Every row gives one point. Each copy is the shape, with its points in the same order, turned, moved and blurred by noise. Is it also mirrored, or only turned?

Shape, 7 rows:
[[ 6.9  1.4]
 [ 3.3  6.1]
 [-2.5  1.1]
 [-4.1 -0.3]
 [ 4.6  0.6]
 [ 4.2  1.6]
 [-3.0 -1.0]]
Copy 1, 7 rows:
[[-3.9  7.5]
 [ 1.6  7.1]
 [ 1.6 -1.3]
 [ 1.1 -2.9]
 [-2.8  4.5]
 [-2.3  4.8]
 [ 0.0 -2.0]]
Copy 1 is: mirrored
Copy 2, 7 rows:
[[ 2.2  7.0]
 [ 6.7  3.4]
 [ 0.8 -2.3]
 [-0.1 -4.3]
 [ 0.9  4.7]
 [ 2.4  4.0]
 [-1.1 -3.5]]
Copy 2 is: mirrored
Copy 3 (7 x 2):
[[ 0.1  4.7]
 [ 4.8  1.9]
 [-0.3 -4.1]
 [-1.1 -5.6]
 [-0.9  2.5]
 [-0.2  2.3]
 [-2.2 -5.3]]
Copy 3 is: mirrored
Copy 4:
[[ 5.7 -2.3]
 [ 5.7  3.4]
 [-2.1  3.1]
 [-4.0  3.0]
 [ 3.6 -1.7]
 [ 3.6 -0.5]
 [-3.6  1.9]]
Copy 4 is: only turned

Shape, 6 rows:
[[-2.9 -3.1 -3.6]
 [-1.0 -0.3  3.5]
 [-4.7 -3.0 -3.9]
 [ 0.7  2.8  6.3]
 [-6.2  4.8 -1.6]
 [ 0.5 -1.5 -2.1]]
Copy 1, 6 rows:
[[ -2.0   3.4   3.8]
 [ -3.0  -3.4   1.5]
 [ -2.9   3.7   4.3]
 [ -4.2  -7.0  -1.4]
 [-10.0   1.6   0.7]
 [ -1.1   1.2   0.1]]
Copy 1 is: mirrored
Copy 2, 6 rows:
[[-1.9 -4.3  1.2]
 [ 0.8  3.2  2.7]
 [-1.2 -5.2  2.7]
 [ 3.5  6.7  1.9]
 [ 6.8 -3.5  3.0]
 [-1.1 -1.2 -1.1]]
Copy 2 is: mirrored
Copy 3, 6 rows:
[[-4.0  1.9 -3.5]
 [-0.8 -1.7  3.1]
 [-5.9  1.1 -4.1]
 [ 1.9 -4.2  5.1]
 [-3.4 -6.6 -2.9]
 [ 0.6  1.5 -2.2]]
Copy 3 is: mirrored

Shape:
[[-5.3 -0.1 -0.4 -4.8]
 [ 4.5  3.3  6.4  6.8]
 [-3.2 -0.4 -3.8 -2.1]
 [-3.6 -2.9 -2.4  2.2]
 [-2.2  0.8 -3.3 -6.8]
 [ 1.9 -2.2  0.7 -0.3]
 [ 3.3  4.2  1.5  3.6]]
Copy 1, 7 rows:
[[ 4.2  5.5 -2.9 -1.8]
 [-3.2 -4.4  0.5  9.3]
 [ 2.9  1.2 -3.3 -3.9]
 [-2.2  0.7 -3.9 -3.2]
 [ 6.8  3.0 -0.7 -3.7]
 [-0.6  0.1  2.1 -0.3]
 [ 0.9 -4.8 -0.6  4.9]]
Copy 1 is: only turned
Copy 2, 7 rows:
[[-0.2 -2.5  5.9 -2.3]
 [ 4.7  7.9 -6.4 -1.4]
 [-2.6 -3.3  3.1 -0.1]
 [ 0.5 -1.8  1.6  3.8]
 [-4.8 -2.7  4.2 -3.0]
 [-1.6  3.5  1.0  0.4]
 [ 0.7  3.4 -5.3 -2.6]]
Copy 2 is: mirrored

Shape, 9 rows:
[[-2.2  0.4 -3.8 -5.9  0.3 -1.2]
 [-3.2  0.8 -4.4  3.1 -1.2 -0.5]
 [-3.6 -2.5  9.6  2.4  1.0 -2.7]
 [-5.8 -4.5  0.6  1.9 -2.2 -3.2]
 [-2.4  2.9 -1.6  1.6 -5.5  1.4]
 [-2.0  2.0  3.3  1.8  2.6  1.7]
 [-3.3 -4.6  5.1  0.4  0.7  2.6]
 [ 9.0  3.4 -4.0 -2.3  1.0  0.4]
 [ 2.4  1.6 -3.2  2.6 -5.7 -2.0]]
Copy 1 (9 x 6):
[[-4.1  1.9 -6.1  1.7 -0.1 -3.7]
 [ 1.1  2.6  0.0  5.1 -4.2 -2.9]
 [-3.0  4.2  4.3  0.0 -4.5  9.3]
 [-0.7  2.3 -2.1  3.6 -8.0  3.7]
 [-2.7  1.6  3.7  4.7 -4.0 -4.1]
 [-1.4  3.2  3.7  4.0  1.5  2.3]
 [-3.2  0.1  1.4  4.4 -2.7  6.5]
 [ 0.8 -3.1  2.2 -3.4  4.5 -6.7]
 [ 0.3  0.0  3.6 -0.1 -5.1 -5.5]]
Copy 1 is: mirrored
Copy 2, 9 rows:
[[-3.5 -2.7  4.5 -1.6 -1.2  2.9]
 [-0.6 -1.8 -3.0  2.0 -0.7  4.8]
 [-0.9  6.5  0.7  4.6  8.5 -0.7]
 [-4.3  3.7 -2.8  1.6  2.7  4.9]
 [ 4.1  0.9  0.3  1.4 -1.9  5.7]
 [ 2.3 -0.7  1.9  3.6  5.4  0.4]
 [ 0.2  2.7 -0.5 -1.0  8.9  2.6]
 [ 3.7 -5.7  1.5 -1.6 -4.6 -6.2]
 [ 2.2  1.4 -2.0  2.0 -4.6  1.0]]
Copy 2 is: mirrored

Shape:
[[ 1.1  2.1  5.0  5.8  1.9  1.3 -2.8 -2.7]
 [-5.1  3.2  3.2 -1.7  0.2 -2.5 -4.7 -0.2]
 [-2.4  3.6 -0.7  1.0 -8.2 -0.2  0.6 -3.1]
 [ 0.6  2.1 -0.5 -1.7 -3.6  2.1  2.7 -0.2]
 [ 1.0  1.6  8.4  1.0  3.5 -4.3 -2.8 -0.8]
 [-1.3  1.4  1.1 -3.7 -2.2  1.8  2.6 -5.3]
 [-0.9 -0.3  1.3  1.1 -9.1  0.7  4.0 -3.6]
 [ 0.8  0.9 -1.9  1.1 -0.4  1.2  9.3 -2.6]
 [ 2.1 -3.7 -2.8 -6.2 -0.8 -1.0 -3.1  1.7]
 [ 3.1 -5.8 -1.5 -3.6  2.9 -2.9 -1.9 -4.3]
 [ 0.8 -8.0 -0.8 -1.1  1.8  1.6  4.4 -1.3]
 [-1.0 -2.0 -0.9 -0.5  0.3 -5.9 -6.2  0.6]
 [ 0.2  8.1 10.0  5.0  1.9 -3.1  2.4 -3.1]]
Copy 1 (13 x 8):
[[-1.0  0.4  0.1  3.8  6.7  4.0 -3.2 -0.5]
 [-7.9  3.3  1.1  1.8  1.2 -1.2  0.1 -0.4]
 [-3.6 -3.5  5.3  0.5 -4.3  3.2 -1.6 -0.5]
 [-0.7 -3.3  3.4 -2.4 -0.7  0.6  1.0  2.5]
 [-4.5  1.5 -1.9  6.5  6.0 -0.7 -2.4  3.8]
 [-0.4 -3.1  4.0 -0.4 -0.7 -4.0 -1.6 -0.4]
 [ 0.6 -4.9  7.3  2.7 -4.5  2.3 -0.4  1.1]
 [ 4.9 -7.6 -1.2 -0.8 -1.1 -0.3  2.4  0.8]
 [ 0.5  5.6  1.9 -3.1 -2.3 -3.1 -0.2  5.8]
 [ 4.0  4.9 -1.1  0.6 -1.0 -4.7 -4.3  3.7]
 [ 8.5  1.0  1.0  1.5 -0.4 -3.1  2.2  2.6]
 [-3.2  7.6 -2.1  2.1 -2.5  0.8 -1.6  3.5]
 [-6.8 -7.2 -2.2  7.8  7.5  2.3 -2.1  0.6]]
Copy 1 is: mirrored
Copy 2:
[[ 3.2 -4.0 -1.6  6.7  2.4 -0.9  2.7  3.7]
 [ 5.1 -2.0  1.5  4.3 -5.0 -3.7 -3.4  3.1]
 [ 0.5 -3.6  8.3  0.8 -2.6  1.8  0.8  5.4]
 [-1.1  2.2  3.2  1.4 -1.6  1.2  0.3  2.9]
 [ 5.3 -3.6 -2.7  4.5  4.0 -3.4 -4.7  4.0]
 [-2.9  0.6  2.0  4.6 -3.3  4.0 -3.6  3.3]
 [-4.3 -3.3  5.5 -0.1 -0.4  2.7  1.5  6.2]
 [-4.9  1.3  4.6  2.3  3.9  3.0  0.9 -0.8]
 [ 2.9  2.4 -3.8 -4.0 -4.3  1.9 -2.4  0.5]
 [ 2.5 -1.1 -6.1 -0.2 -0.5  6.1 -4.1 -1.9]
 [-4.1 -1.5 -4.4 -1.1  0.7  2.5 -0.7 -3.2]
 [ 7.4 -4.1 -1.8 -1.4 -2.5  0.4 -2.2 -0.9]
 [ 3.0 -3.5  4.6  9.7  8.0 -4.7 -2.7  7.5]]
Copy 2 is: only turned
Copy 3 (13 x 8):
[[ 2.2 -0.3 -4.5  0.0  0.4 -2.3 -6.7  3.5]
 [-3.1 -2.4 -3.6  3.1 -4.3  1.2 -0.8 -0.9]
 [-3.3 -3.2 -3.0 -3.6  4.3 -3.0  1.4 -3.8]
 [ 0.5  1.2  0.6 -2.2  1.6 -3.9  2.0 -2.6]
 [ 0.9 -3.4 -1.0  5.9 -3.1 -2.6 -5.6  3.5]
 [ 0.3 -1.3  1.0 -3.6 -1.9 -4.3 -1.4 -5.3]
 [-4.1 -1.8  1.2 -4.8  5.3 -5.5 -1.0 -3.4]
 [ 3.7  3.2  3.0 -1.0  5.1 -4.6 -2.8 -6.8]
 [ 0.4 -0.4  6.1 -1.4 -2.9  2.5  4.0  1.2]
 [ 3.5 -3.0  7.6 -1.8 -2.4  3.1 -3.1  0.3]
 [ 1.0  4.3  8.6 -2.8  0.3  0.0 -4.8 -1.4]
 [-1.0 -3.9  1.5  2.5 -1.2  5.7 -0.3  2.3]
 [ 2.2 -3.1 -6.4  6.6  1.2 -8.3 -7.4 -0.5]]
Copy 3 is: mirrored
